Rows are points. Before rounding, the points of a table are all equally far from one centre. They may lie mostly on one side of it. Write the centre, to within rounding.

Points (5 x 2):
| -0.14 | -0.35 |
|  0.36 | -0.17 |
| -0.18 | -0.34 |
| -0.33 | -0.28 |
| -0.59 |  0.10 |
Centre: | -0.05 |  0.19 |

Points, 10 rows:
| -0.22 | -0.49 | -0.54 | -0.04 | -0.10 | -0.20 |
| -0.38 | -0.10 | -0.52 | -0.11 |  0.38 | -0.15 |
| -0.17 | -0.56 | -0.28 |  0.36 | -0.05 | -0.26 |
|  0.08 |  0.15 | -0.42 |  0.06 |  0.15 | -0.29 |
| -0.37 | -0.18 | -0.51 |  0.21 | -0.18 | -0.02 |
| -0.43 | -0.36 | -0.44 |  0.18 |  0.30 | -0.22 |
| -0.21 | -0.06 | -0.48 |  0.03 | -0.28 | -0.14 |
| -0.52 | -0.54 | -0.46 | -0.05 |  0.18 | -0.01 |
|  0.01 | -0.58 |  0.09 |  0.26 |  0.16 | -0.45 |
| -0.40 |  0.00 | -0.28 | -0.06 |  0.06 | -0.41 |
Centre: | -0.07 | -0.24 |  0.01 | -0.04 |  0.13 |  0.11 |

Points, 18 rows:
|  0.28 |  0.13 | -0.03 | -0.01 | -0.02 |  0.51 | -0.26 |  0.37 |  0.28 |  0.32 | -0.09 |  0.61 |
|  0.28 |  0.40 | -0.29 | -0.10 |  0.15 |  0.18 | -0.22 |  0.32 |  0.18 |  0.22 | -0.15 |  0.71 |
|  0.37 |  0.16 | -0.08 |  0.14 | -0.02 |  0.57 | -0.42 | -0.10 |  0.22 | -0.04 | -0.35 |  0.56 |
|  0.06 |  0.02 |  0.08 |  0.21 |  0.10 |  0.57 | -0.38 |  0.04 |  0.08 |  0.28 | -0.12 |  0.74 |
|  0.41 | -0.11 | -0.15 | -0.01 |  0.24 |  0.34 | -0.53 |  0.26 |  0.25 |  0.29 |  0.03 |  0.54 |
|  0.27 | -0.14 |  0.01 | -0.03 | -0.18 |  0.37 | -0.26 |  0.24 |  0.24 | -0.23 | -0.20 |  0.58 |
|  0.16 |  0.44 | -0.15 | -0.09 |  0.29 |  0.59 | -0.45 |  0.31 | -0.01 |  0.32 |  0.05 |  0.42 |
| -0.03 |  0.02 | -0.09 | -0.29 | -0.18 |  0.69 | -0.23 |  0.19 |  0.15 |  0.21 |  0.04 |  0.53 |
|  0.57 |  0.16 | -0.15 | -0.06 |  0.18 |  0.15 | -0.50 |  0.24 |  0.15 |  0.10 | -0.37 |  0.54 |
|  0.38 | -0.10 | -0.08 |  0.10 |  0.28 |  0.39 | -0.48 |  0.13 | -0.07 |  0.04 | -0.01 |  0.78 |
|  0.11 | -0.11 | -0.15 | -0.04 | -0.22 |  0.19 | -0.35 | -0.06 |  0.23 |  0.51 |  0.16 |  0.51 |
|  0.39 |  0.36 |  0.02 | -0.13 |  0.01 |  0.61 | -0.42 |  0.19 |  0.12 |  0.30 |  0.25 |  0.43 |
| -0.02 |  0.20 |  0.24 | -0.05 | -0.27 |  0.45 | -0.28 |  0.17 |  0.38 |  0.23 |  0.07 |  0.39 |
|  0.05 | -0.25 | -0.24 | -0.16 | -0.29 |  0.35 | -0.50 | -0.10 |  0.17 |  0.06 |  0.04 |  0.38 |
|  0.00 |  0.23 | -0.35 | -0.03 | -0.15 |  0.45 | -0.36 | -0.03 |  0.06 |  0.01 | -0.22 |  0.69 |
|  0.26 |  0.08 | -0.21 |  0.07 | -0.37 |  0.19 | -0.33 | -0.03 |  0.28 |  0.05 | -0.02 |  0.54 |
|  0.32 | -0.10 | -0.13 | -0.34 |  0.23 |  0.61 | -0.60 |  0.13 |  0.18 |  0.20 |  0.18 |  0.35 |
|  0.20 |  0.16 |  0.03 | -0.08 | -0.08 |  0.41 | -0.49 |  0.24 |  0.25 |  0.44 | -0.23 |  0.56 |
Centre: |  0.16 |  0.10 |  0.04 | -0.17 |  0.20 |  0.21 | -0.14 | -0.10 |  0.00 |  0.10 | -0.06 |  0.26 |

Points:
|  0.01 | -0.41 |  0.64 | -0.21 | -0.29 |  0.30 | -0.05 |  0.48 | -0.08 | -0.43 |  0.33 |  0.28 |  0.38 | -0.19 |  0.04 |  0.53 | -0.21 |  0.31 | -0.42 |  0.15 |
| -0.33 | -0.28 |  0.37 | -0.30 | -0.08 |  0.20 |  0.56 |  0.28 |  0.23 |  0.00 | -0.01 | -0.08 |  0.40 | -0.35 |  0.16 |  0.32 | -0.38 |  0.46 | -0.25 | -0.23 |
|  0.10 | -0.35 |  0.55 | -0.14 | -0.40 |  0.50 |  0.57 |  0.38 | -0.11 | -0.01 |  0.12 | -0.08 |  0.25 |  0.21 | -0.10 |  0.31 | -0.13 |  0.09 | -0.11 |  0.30 |
|  0.03 | -0.39 |  0.67 | -0.28 | -0.06 |  0.23 |  0.04 | -0.12 |  0.35 | -0.34 |  0.40 | -0.01 |  0.42 | -0.01 |  0.38 |  0.21 | -0.07 |  0.50 | -0.56 |  0.16 |
|  0.12 | -0.28 |  0.37 | -0.13 |  0.06 | -0.13 |  0.37 |  0.37 |  0.61 | -0.47 | -0.10 |  0.23 |  0.37 | -0.24 |  0.04 | -0.02 | -0.25 |  0.50 | -0.31 |  0.44 |
|  0.22 | -0.39 | -0.04 | -0.48 | -0.21 |  0.25 |  0.29 |  0.32 |  0.18 | -0.54 |  0.03 |  0.18 |  0.45 | -0.26 | -0.09 |  0.25 |  0.03 |  0.58 | -0.20 |  0.30 |
| -0.09 | -0.18 |  0.20 |  0.07 | -0.53 |  0.26 | -0.11 |  0.12 | -0.13 | -0.05 |  0.09 |  0.18 |  0.25 | -0.10 | -0.15 |  0.43 | -0.12 |  0.19 |  0.07 |  0.23 |
| -0.01 | -0.04 |  0.37 | -0.23 |  0.00 |  0.61 |  0.01 |  0.36 |  0.22 | -0.49 |  0.41 |  0.20 |  0.41 | -0.38 |  0.16 |  0.24 |  0.04 |  0.15 | -0.53 |  0.15 |
| -0.08 | -0.23 |  0.35 | -0.20 | -0.15 |  0.49 |  0.23 |  0.27 | -0.04 | -0.09 |  0.18 |  0.19 |  0.10 | -0.13 | -0.34 |  0.39 | -0.35 |  0.20 | -0.26 |  0.45 |
| -0.19 | -0.15 |  0.64 | -0.09 | -0.37 |  0.28 |  0.19 |  0.22 | -0.35 | -0.71 |  0.23 |  0.12 |  0.45 |  0.08 |  0.21 |  0.61 | -0.08 |  0.11 | -0.51 |  0.31 |
| -0.12 | -0.55 |  0.46 | -0.27 | -0.15 | -0.01 |  0.11 |  0.62 |  0.12 | -0.20 |  0.11 |  0.03 |  0.55 | -0.40 |  0.05 |  0.13 | -0.29 |  0.29 | -0.04 | -0.35 |
| -0.12 | -0.41 |  0.28 | -0.15 | -0.21 |  0.46 |  0.19 | -0.31 | -0.26 | -0.14 |  0.21 | -0.03 |  0.35 | -0.35 | -0.01 |  0.56 | -0.17 |  0.15 | -0.28 |  0.00 |
| -0.20 | -0.03 |  0.23 | -0.21 | -0.32 |  0.27 |  0.06 |  0.49 |  0.37 | -0.19 |  0.24 |  0.20 |  0.44 | -0.05 | -0.12 |  0.42 | -0.20 | -0.14 | -0.46 |  0.22 |
|  0.07 | -0.15 |  0.47 | -0.38 | -0.35 |  0.20 |  0.37 | -0.06 |  0.40 | -0.21 |  0.36 |  0.10 |  0.41 | -0.07 |  0.21 |  0.64 | -0.22 |  0.42 | -0.29 |  0.13 |
|  0.22 | -0.02 |  0.43 | -0.11 | -0.27 |  0.40 |  0.28 |  0.05 | -0.10 | -0.27 |  0.24 |  0.07 |  0.04 | -0.07 |  0.27 |  0.36 | -0.10 |  0.42 | -0.81 |  0.47 |
|  0.36 | -0.16 |  0.23 | -0.02 | -0.36 |  0.04 |  0.16 |  0.52 |  0.15 | -0.03 |  0.00 |  0.17 |  0.46 | -0.11 |  0.10 |  0.43 | -0.37 |  0.53 | -0.50 |  0.24 |
|  0.29 | -0.43 |  0.43 |  0.08 |  0.08 |  0.41 | -0.22 |  0.18 |  0.05 | -0.51 |  0.48 |  0.16 |  0.52 | -0.10 | -0.06 |  0.11 |  0.08 |  0.30 | -0.19 |  0.16 |
|  0.06 | -0.02 |  0.40 | -0.20 | -0.32 |  0.25 |  0.06 |  0.16 |  0.08 | -0.26 |  0.45 |  0.41 |  0.37 |  0.18 | -0.12 |  0.33 | -0.15 |  0.39 | -0.47 |  0.00 |
|  0.43 | -0.11 |  0.43 |  0.20 | -0.23 | -0.02 |  0.26 | -0.08 | -0.04 | -0.01 |  0.04 |  0.45 |  0.23 | -0.02 | -0.06 |  0.73 | -0.18 |  0.20 | -0.23 |  0.26 |
|  0.08 | -0.12 |  0.27 |  0.07 | -0.55 |  0.09 |  0.10 |  0.02 |  0.01 | -0.39 |  0.42 |  0.25 |  0.24 | -0.16 | -0.16 |  0.38 | -0.33 |  0.34 | -0.28 |  0.28 |
|  0.11 | -0.17 | -0.23 | -0.33 | -0.32 |  0.18 |  0.04 |  0.23 |  0.18 | -0.21 | -0.18 |  0.12 |  0.16 | -0.04 |  0.04 |  0.48 | -0.24 |  0.37 | -0.53 |  0.17 |
| -0.08 | -0.11 |  0.36 | -0.42 | -0.39 |  0.28 |  0.38 |  0.53 |  0.02 | -0.18 |  0.12 |  0.01 |  0.64 | -0.12 |  0.07 |  0.45 | -0.53 |  0.09 | -0.24 | -0.01 |
|  0.21 | -0.36 |  0.16 | -0.21 |  0.01 |  0.44 |  0.40 | -0.01 | -0.05 | -0.35 |  0.07 | -0.02 |  0.62 | -0.36 |  0.21 |  0.64 | -0.36 |  0.28 | -0.51 | -0.05 |
| -0.06 | -0.63 |  0.20 | -0.16 | -0.27 |  0.25 |  0.04 | -0.03 | -0.19 | -0.36 |  0.20 |  0.12 |  0.37 | -0.51 | -0.01 |  0.37 | -0.46 |  0.17 | -0.31 |  0.30 |
|  0.12 | -0.38 |  0.50 | -0.25 | -0.40 |  0.35 |  0.06 |  0.26 | -0.04 | -0.04 |  0.09 | -0.05 |  0.17 | -0.29 |  0.05 |  0.43 | -0.34 |  0.39 | -0.22 |  0.52 |
Centre: |  0.03 | -0.18 |  0.22 | -0.17 |  0.17 | -0.19 |  0.30 |  0.24 | -0.15 | -0.24 |  0.20 | -0.01 |  0.25 | -0.06 |  0.30 |  0.23 |  0.03 |  0.06 | -0.17 |  0.20 |

Points:
|  0.13 |  0.32 |  0.09 | -0.25 |  0.47 |  0.31 |  0.36 |  0.00 | -0.04 | -0.12 | -0.06 | -0.30 |  0.10 |  0.37 | -0.25 | -0.18 |  0.18 |  0.34 |  0.31 | -0.12 | -0.47 | -0.03 | -0.43 |  0.00 |
|  0.24 |  0.51 |  0.47 | -0.08 |  0.44 |  0.19 |  0.44 |  0.10 | -0.08 |  0.25 | -0.09 | -0.19 | -0.30 | -0.01 | -0.37 | -0.22 | -0.11 |  0.00 |  0.34 | -0.66 |  0.01 |  0.01 | -0.20 |  0.05 |
|  0.40 |  0.36 |  0.39 | -0.05 |  0.36 |  0.43 |  0.29 |  0.26 | -0.04 | -0.17 | -0.29 | -0.18 | -0.05 | -0.06 | -0.46 | -0.24 |  0.13 | -0.22 |  0.57 | -0.48 | -0.24 | -0.10 | -0.46 |  0.31 |
|  0.35 |  0.13 |  0.16 |  0.26 |  0.19 |  0.38 |  0.47 |  0.39 | -0.03 | -0.03 | -0.12 | -0.29 | -0.16 |  0.20 | -0.08 | -0.09 |  0.29 | -0.20 |  0.83 | -0.33 | -0.49 | -0.01 | -0.13 |  0.27 |
|  0.28 |  0.38 |  0.20 |  0.16 |  0.35 |  0.49 |  0.59 |  0.21 | -0.13 |  0.10 | -0.05 |  0.06 | -0.12 |  0.30 | -0.55 | -0.31 |  0.01 |  0.09 |  0.54 | -0.27 | -0.32 |  0.15 | -0.41 |  0.43 |
|  0.30 |  0.28 |  0.00 |  0.10 |  0.44 |  0.22 |  0.40 |  0.35 | -0.40 | -0.10 | -0.21 | -0.23 |  0.00 |  0.30 | -0.51 | -0.21 |  0.03 | -0.09 |  0.62 | -0.50 | -0.05 | -0.24 | -0.15 |  0.27 |
|  0.43 |  0.47 |  0.42 | -0.02 |  0.38 |  0.35 |  0.54 |  0.02 | -0.30 | -0.15 |  0.03 | -0.27 | -0.20 |  0.22 | -0.30 | -0.21 |  0.29 |  0.07 |  0.25 | -0.29 | -0.15 | -0.18 | -0.35 | -0.26 |
|  0.25 |  0.28 |  0.33 | -0.03 |  0.20 |  0.38 |  0.44 |  0.30 | -0.23 | -0.25 |  0.08 | -0.31 | -0.02 |  0.00 | -0.23 |  0.03 |  0.07 | -0.04 |  0.30 | -0.52 | -0.51 | -0.06 | -0.35 | -0.10 |
|  0.39 |  0.43 |  0.12 | -0.05 |  0.33 |  0.33 |  0.31 |  0.37 | -0.24 | -0.08 | -0.11 | -0.39 | -0.11 | -0.12 | -0.39 | -0.33 |  0.20 |  0.04 |  0.52 | -0.49 | -0.22 |  0.18 | -0.28 |  0.15 |
|  0.24 |  0.38 |  0.50 |  0.28 |  0.47 |  0.57 |  0.41 |  0.04 | -0.24 | -0.02 | -0.20 | -0.18 | -0.15 |  0.30 | -0.19 | -0.31 |  0.27 | -0.02 |  0.63 | -0.32 | -0.30 |  0.09 | -0.16 |  0.07 |
|  0.18 |  0.21 |  0.16 |  0.11 |  0.31 |  0.34 |  0.13 |  0.10 | -0.25 | -0.08 |  0.15 | -0.29 |  0.13 |  0.01 | -0.55 | -0.28 |  0.38 |  0.24 |  0.63 | -0.44 | -0.42 |  0.05 | -0.28 |  0.06 |
|  0.25 |  0.27 |  0.24 | -0.25 |  0.55 |  0.29 |  0.48 |  0.24 | -0.30 | -0.20 | -0.20 | -0.05 | -0.28 |  0.03 | -0.48 |  0.11 | -0.13 |  0.04 |  0.48 | -0.35 | -0.02 | -0.05 | -0.29 |  0.22 |
|  0.17 | -0.01 |  0.22 |  0.01 |  0.14 |  0.13 |  0.49 |  0.10 | -0.33 | -0.32 | -0.02 | -0.31 | -0.18 |  0.14 | -0.41 | -0.13 |  0.38 | -0.04 |  0.60 | -0.36 | -0.35 | -0.37 | -0.22 | -0.21 |
|  0.41 |  0.12 |  0.35 | -0.09 |  0.60 |  0.63 |  0.59 |  0.25 |  0.04 | -0.22 | -0.37 | -0.04 |  0.01 | -0.05 | -0.24 | -0.24 |  0.07 | -0.09 |  0.30 | -0.28 | -0.37 | -0.27 | -0.23 |  0.26 |
|  0.14 |  0.18 |  0.18 | -0.03 |  0.38 |  0.29 |  0.64 |  0.33 | -0.05 | -0.03 | -0.10 | -0.22 | -0.04 |  0.03 | -0.39 | -0.02 |  0.23 | -0.28 |  0.62 | -0.39 | -0.33 | -0.06 | -0.35 |  0.00 |
|  0.16 |  0.14 |  0.15 | -0.11 | -0.03 |  0.09 |  0.22 | -0.11 | -0.25 | -0.12 |  0.13 | -0.54 | -0.16 |  0.25 | -0.73 |  0.00 |  0.41 |  0.06 |  0.34 | -0.37 | -0.05 |  0.00 | -0.15 |  0.04 |
|  0.21 |  0.24 | -0.17 |  0.06 |  0.23 |  0.11 |  0.52 |  0.18 | -0.10 | -0.48 |  0.01 | -0.22 |  0.15 |  0.12 | -0.38 | -0.35 | -0.20 |  0.04 |  0.71 | -0.41 | -0.27 | -0.18 | -0.16 | -0.04 |
|  0.41 |  0.18 |  0.36 | -0.02 |  0.36 |  0.52 |  0.30 |  0.15 | -0.07 | -0.24 |  0.08 | -0.41 | -0.04 | -0.13 | -0.31 | -0.32 | -0.11 |  0.05 |  0.74 | -0.30 | -0.50 |  0.10 |  0.09 |  0.17 |
|  0.51 |  0.14 |  0.13 |  0.16 |  0.56 |  0.22 |  0.46 |  0.06 | -0.23 | -0.07 |  0.03 |  0.05 | -0.21 |  0.07 | -0.30 | -0.13 |  0.21 |  0.11 |  1.05 | -0.45 | -0.16 |  0.02 | -0.22 |  0.02 |
|  0.38 |  0.13 |  0.16 |  0.13 |  0.31 |  0.24 |  0.55 |  0.26 | -0.13 | -0.16 |  0.06 | -0.17 | -0.32 |  0.18 | -0.59 |  0.10 |  0.14 |  0.12 |  0.72 | -0.30 | -0.18 | -0.23 | -0.06 | -0.10 |
|  0.30 |  0.47 |  0.14 | -0.09 |  0.08 |  0.14 |  0.38 |  0.30 | -0.36 | -0.04 |  0.09 | -0.21 | -0.09 |  0.23 | -0.67 | -0.16 |  0.17 | -0.12 |  0.53 | -0.59 | -0.18 | -0.11 | -0.06 |  0.16 |
|  0.22 |  0.32 |  0.13 | -0.05 |  0.64 |  0.23 |  0.28 |  0.14 |  0.12 | -0.04 |  0.00 | -0.24 |  0.01 |  0.21 | -0.84 | -0.39 |  0.07 | -0.07 |  0.43 | -0.09 | -0.18 | -0.14 | -0.18 |  0.13 |
|  0.25 |  0.33 |  0.16 |  0.18 |  0.26 |  0.55 |  0.45 |  0.17 | -0.29 | -0.18 |  0.05 | -0.25 |  0.01 |  0.14 | -0.19 |  0.09 |  0.24 |  0.19 |  0.53 | -0.46 | -0.22 | -0.06 | -0.42 |  0.02 |
|  0.37 |  0.26 |  0.18 |  0.33 |  0.34 |  0.26 |  0.61 |  0.10 | -0.21 |  0.01 |  0.08 | -0.12 |  0.07 |  0.37 | -0.51 | -0.17 | -0.09 | -0.07 |  0.68 | -0.47 | -0.33 | -0.13 | -0.44 |  0.20 |
|  0.28 |  0.04 |  0.33 |  0.37 |  0.05 |  0.44 |  0.38 |  0.17 | -0.13 | -0.35 | -0.06 | -0.32 | -0.02 | -0.04 | -0.55 | -0.38 |  0.25 | -0.20 |  0.29 | -0.27 | -0.54 |  0.12 | -0.13 |  0.57 |
|  0.44 |  0.28 | -0.02 |  0.16 |  0.48 |  0.43 |  0.49 |  0.16 | -0.38 | -0.36 |  0.27 | -0.22 | -0.22 |  0.08 | -0.20 | -0.42 |  0.18 |  0.12 |  0.48 | -0.65 | -0.26 | -0.03 | -0.23 |  0.14 |
|  0.38 |  0.06 |  0.10 | -0.32 |  0.46 |  0.54 |  0.29 |  0.16 |  0.04 | -0.27 | -0.16 | -0.16 | -0.22 |  0.10 | -0.48 |  0.00 |  0.15 | -0.10 |  0.62 | -0.35 | -0.38 |  0.11 | -0.21 | -0.06 |
|  0.50 |  0.07 |  0.18 | -0.02 |  0.42 |  0.67 |  0.58 |  0.29 | -0.24 | -0.37 | -0.11 | -0.13 | -0.06 |  0.29 | -0.43 | -0.24 |  0.07 |  0.08 |  0.46 | -0.40 | -0.41 |  0.00 | -0.20 |  0.23 |
|  0.62 |  0.28 |  0.20 |  0.22 |  0.32 |  0.27 |  0.49 |  0.24 | -0.05 | -0.16 | -0.19 | -0.21 | -0.50 | -0.18 | -0.29 | -0.14 |  0.19 |  0.00 |  0.73 | -0.27 | -0.32 |  0.03 | -0.04 |  0.06 |
|  0.23 |  0.05 |  0.17 | -0.19 |  0.16 |  0.46 |  0.43 |  0.28 | -0.10 | -0.21 |  0.33 | -0.25 | -0.24 |  0.18 | -0.59 | -0.31 |  0.15 | -0.17 |  0.41 | -0.49 | -0.02 | -0.07 | -0.43 | -0.09 |
|  0.49 |  0.01 |  0.13 |  0.15 |  0.21 |  0.39 |  0.47 |  0.07 | -0.26 | -0.36 | -0.07 | -0.19 |  0.11 |  0.33 | -0.53 | -0.14 | -0.15 |  0.03 |  0.67 | -0.26 | -0.60 |  0.09 | -0.23 |  0.08 |
Centre: |  0.39 | -0.04 |  0.16 |  0.04 |  0.16 |  0.09 |  0.24 | -0.10 | -0.02 | -0.08 |  0.06 |  0.10 | -0.03 |  0.12 | -0.10 | -0.26 |  0.09 | -0.07 |  0.24 | -0.20 | -0.07 |  0.01 | -0.04 |  0.23 |
